Each wall is flat, endless, passes through zero and stands at right angles to its row. A trip goes straight from one point to another. List the walls that it crosses, first one first.

Walls:
(1): [32,48]
(2): [22,-8]
Trips:
[-36,12] to [47,-10] -> 1, 2
[-13,-10] to [37,-20] -> 2, 1
[45,-42] to [-8,51] -> 1, 2
[-6,21] to [-26,-22] -> 1
[-6,26] to [43,4] -> 2
[-45,21] to [17,-7] -> 1, 2
[29,17] to [37,-9] -> none
[49,28] to [27,-37] -> 1
[-60,12] to [-22,22] -> 1

Walls:
(1): [-32,55,-15,-4,-42,-20,-48,-16,33,-10,17]
(2): [7,5,34,-4,27,6,0,-9,-30,21,-30]
(3): [-28,-26,44,39,-4,2,-25,-21,3,60,-22]
Trips:
[-6,16,-3,-11,-24,9,2,-8,4,18,30] to [13,29,13,5,15,7,-47,-57,23,-2,7] -> 3, 2
[21,-3,19,-11,-60,49,-36,59,-38,-33,-12] to [17,-40,-43,10,13,12,44,-40,22,30,14] -> 1, 3
[7,14,-30,26,27,-55,11,-24,-3,24,14] to [1,-23,-14,0,10,-58,21,3,-6,-11,-3] -> 3, 1
[17,-20,46,-14,-4,-7,25,15,51,-4,-11] to [-23,-7,-8,7,1,33,29,-18,17,-24,19] -> 2, 3
[35,1,-8,-33,9,14,-20,31,4,16,-7] to [-36,12,15,-9,-10,27,0,-27,-13,-18,-56] -> 3, 1

Walls:
(1): [20,4,-22,-6,4,-3,23,10,6,-11,11,10,33,-20,-7,-1,-7,-3,-5,20,46,13,13,-20,7,21,12,-5,-35,2,-14,-13]
(2): [16,27,-5,20,-8,20,12,-5,6,-2,-16,10,16,-1,-6,12,2,14,-4,1,-17,-12,-5,23,13,5,-39,-12,29,1,36,25]
Trips:
[15,-1,-8,-9,0,9,-34,38,-28,15,2,7,32,28,-16,-6,-2,18,22,-19,-46,-5,8,15,45,9,6,12,-4,2,-13,17] to [5,-2,1,13,-23,13,-13,21,0,36,0,16,-15,-10,-16,26,-23,3,11,10,-3,-31,-7,-20,37,-21,29,-7,-8,-8,23,7] -> none
[-2,0,-7,23,4,17,-7,27,12,11,4,-7,20,-32,5,-5,7,-17,3,-26,6,26,5,-11,-17,-32,-29,-1,-46,0,12,27] to [-3,2,11,5,-17,5,-14,5,24,-12,2,30,-14,25,13,-5,0,-18,-18,13,-1,19,16,-16,-20,14,6,16,-3,2,7,-2] -> 2
[28,2,16,4,3,-10,-9,-8,0,7,7,2,-22,-23,2,-4,12,8,-20,-32,-8,26,1,-7,-8,16,-28,-9,0,-3,18,-8] to [-20,-29,-4,29,15,5,20,5,15,-29,20,3,24,3,-36,5,44,-11,-22,4,-28,3,0,45,20,26,-40,-51,1,29,11,18] -> none
[40,-2,11,1,9,-1,25,11,-15,17,-2,-18,19,1,25,10,23,-11,44,21,-11,23,15,-17,-6,-4,-23,4,-6,-36,-19,6] to [15,27,17,17,15,-9,6,-20,1,-29,12,8,-26,42,-1,-15,-8,-4,-32,10,-4,-1,-5,-31,14,26,0,-21,26,22,-39,-33] -> none
[16,-11,-26,14,-18,-10,10,17,41,4,10,-22,60,-21,8,15,-11,8,9,-41,5,-3,22,39,-24,-6,20,13,-1,-13,2,-16] to [-10,-6,-7,-2,-6,-27,-24,8,-5,-21,5,-37,-1,-17,15,-24,4,6,19,-7,-9,1,-7,23,8,16,-4,16,17,2,3,-5] -> 2, 1

Walls:
(1): [-9,-25,19,-11,-12,7,-4,-2,-29,4,-14,-2,7,-7,27,24,-17,-1,-8,-3,-6,6,-24,0,14,17,-27,13,15,-13,-10,8,9,0,8,-23,-17,-7,-28,22,4,36,11,-18,-22,9,-10,5]
(2): [11,-5,22,22,-6,10,-8,18,19,8,38,16,4,11,9,-12,-7,23,-6,-23,-13,-13,-20,10,30,-9,-8,10,13,1,-22,-14,12,-39,8,0,-12,-19,-25,-5,-13,-2,14,-13,11,22,-11,-10]
(3): [45,20,-6,-8,-10,30,-4,-14,-13,-23,1,3,-19,11,-3,10,-5,2,4,12,-15,-5,0,12,1,-31,23,12,14,4,-30,-8,0,10,-28,-45,-9,25,19,25,19,8,-3,-15,-19,14,35,13]
(4): [-15,-19,-2,-8,14,-24,20,-30,14,24,-22,-15,-12,-19,14,-13,9,11,8,29,28,17,21,-8,-10,-18,7,-13,4,-16,-12,-38,-16,22,10,15,-3,22,18,-38,16,-12,-2,11,-4,6,21,-26]
(5): [22,-6,22,9,19,2,9,-10,1,1,-2,-7,5,4,-21,3,9,-10,-29,-19,47,-23,8,-17,-1,9,-9,3,-3,12,9,9,1,-14,-1,-14,-5,-10,-29,22,26,-56,-28,19,8,8,18,-19]
(6): [4,4,11,22,-18,-8,-13,-38,11,4,9,23,34,7,-29,8,-25,1,-7,-6,-6,0,1,-10,16,-6,7,11,6,6,-11,-7,12,-11,-28,-16,5,13,-19,-15,17,9,-35,-9,-11,1,14,16]
(7): [2,20,26,0,-4,9,-3,-20,14,6,-1,-6,5,4,-30,-3,-3,24,17,-21,0,10,-26,-16,1,-2,-1,-11,15,-2,40,20,21,13,-16,11,-10,9,-22,-28,20,2,-17,3,-9,-9,10,-8]
Trips:
[-10,1,23,0,-10,4,17,9,-1,19,8,10,-15,-6,-10,2,24,-2,-25,-12,0,33,-16,-14,-15,-22,-24,-34,21,33,-35,-24,-13,-12,-9,-7,12,5,21,-14,2,14,-1,13,5,30,19,25] to [34,8,-4,-1,35,4,20,22,22,2,-3,13,-33,-13,-7,-14,4,8,7,19,-27,42,-16,8,4,-14,5,-12,-4,3,-10,-9,14,-18,-11,-27,26,13,11,-6,-5,-3,-39,-5,12,11,-8,4] -> none
[-14,-2,22,9,-5,-1,14,31,11,-6,1,16,22,1,17,-4,-19,-7,-24,9,5,-18,3,-17,-28,7,11,-4,10,-28,26,-15,-28,33,6,-19,32,14,49,10,-11,-2,13,-6,-9,-19,-11,18] to [22,11,17,-12,-3,6,5,-11,-3,-13,-9,-5,6,20,-25,-6,-12,6,17,-2,-5,-5,-14,4,9,-1,10,-11,-25,6,-17,-23,-17,-25,-14,22,-7,-3,3,-16,4,14,-11,-42,-15,-14,-8,6] -> 3, 6, 4, 7, 2
[4,-3,25,20,10,19,20,-7,0,-11,17,8,30,15,23,18,14,13,-3,-7,-2,13,-37,-10,1,16,-9,20,7,8,10,-16,-20,13,-13,19,19,-1,-6,3,2,-37,-36,-10,-24,2,26,16] to [45,13,2,-4,20,-30,-18,15,26,-13,25,13,-6,5,-12,2,-8,-20,-2,-3,11,-4,1,23,15,-15,1,16,-13,2,24,-6,14,10,4,-22,-16,-18,18,29,3,-11,13,3,2,-5,19,-6] -> 1, 7, 6
[12,-10,-7,-9,29,0,-4,-3,-9,7,16,11,1,4,-4,24,11,-15,8,-9,-15,-8,17,19,16,-5,-13,-43,-14,-14,-23,7,8,-13,-22,-6,-16,24,13,-28,0,1,12,-2,14,19,14,-12] to [9,1,-4,4,14,-31,-15,-12,10,1,-6,-16,-5,9,-22,23,15,-13,-12,-4,-23,-9,-1,24,-12,3,-25,-2,14,19,19,-20,2,18,-9,-2,-8,-11,-34,15,-8,-26,22,-9,-6,8,-45,-21] -> 6, 5, 4, 3, 1, 7
[9,13,14,29,2,0,-7,-6,-29,-30,21,9,-33,1,21,-7,9,-2,23,-14,15,-34,-29,8,0,12,-6,-9,-9,48,16,5,-8,15,17,0,-24,1,2,5,-9,28,30,27,39,14,-9,14] to [-30,5,22,38,17,37,-19,-53,6,19,-34,17,-15,-6,8,4,-5,-14,13,16,-8,-20,-20,12,4,3,-10,43,-16,33,32,-10,-28,-25,1,6,-8,19,-17,-16,10,-3,-13,4,-19,-16,-25,-7] -> 7, 5, 6, 4, 2
[-14,-18,-7,13,12,-5,-9,14,-21,21,-14,12,-18,-1,20,7,-2,4,14,13,28,40,8,9,-23,-5,15,16,-4,4,-18,9,-14,-9,11,23,-4,13,-4,-5,38,12,-6,9,-6,6,-9,6] to [11,-5,17,-12,-19,9,31,-1,11,2,-1,-11,3,5,-43,5,13,8,0,-27,18,8,1,-9,-8,-14,11,-51,-35,-45,3,7,15,-2,-10,0,-16,-18,-13,12,23,22,-19,-25,-7,-10,3,18] -> 7, 5, 6, 3, 4
[0,11,26,8,3,-10,24,11,15,-34,-5,5,2,4,-11,-18,-7,18,17,-17,4,-10,-2,12,16,1,1,-14,-5,4,-23,-22,8,-3,2,2,21,9,3,-21,25,-10,21,26,-52,-10,18,-19] to [-15,-11,-16,12,14,2,0,17,-5,24,33,10,29,-1,-4,11,-9,-17,-13,-3,-10,-12,-23,-1,9,8,2,-3,5,22,14,-26,7,-34,3,20,23,3,-13,0,12,-4,-21,6,-7,-1,14,39] -> 3, 4, 7
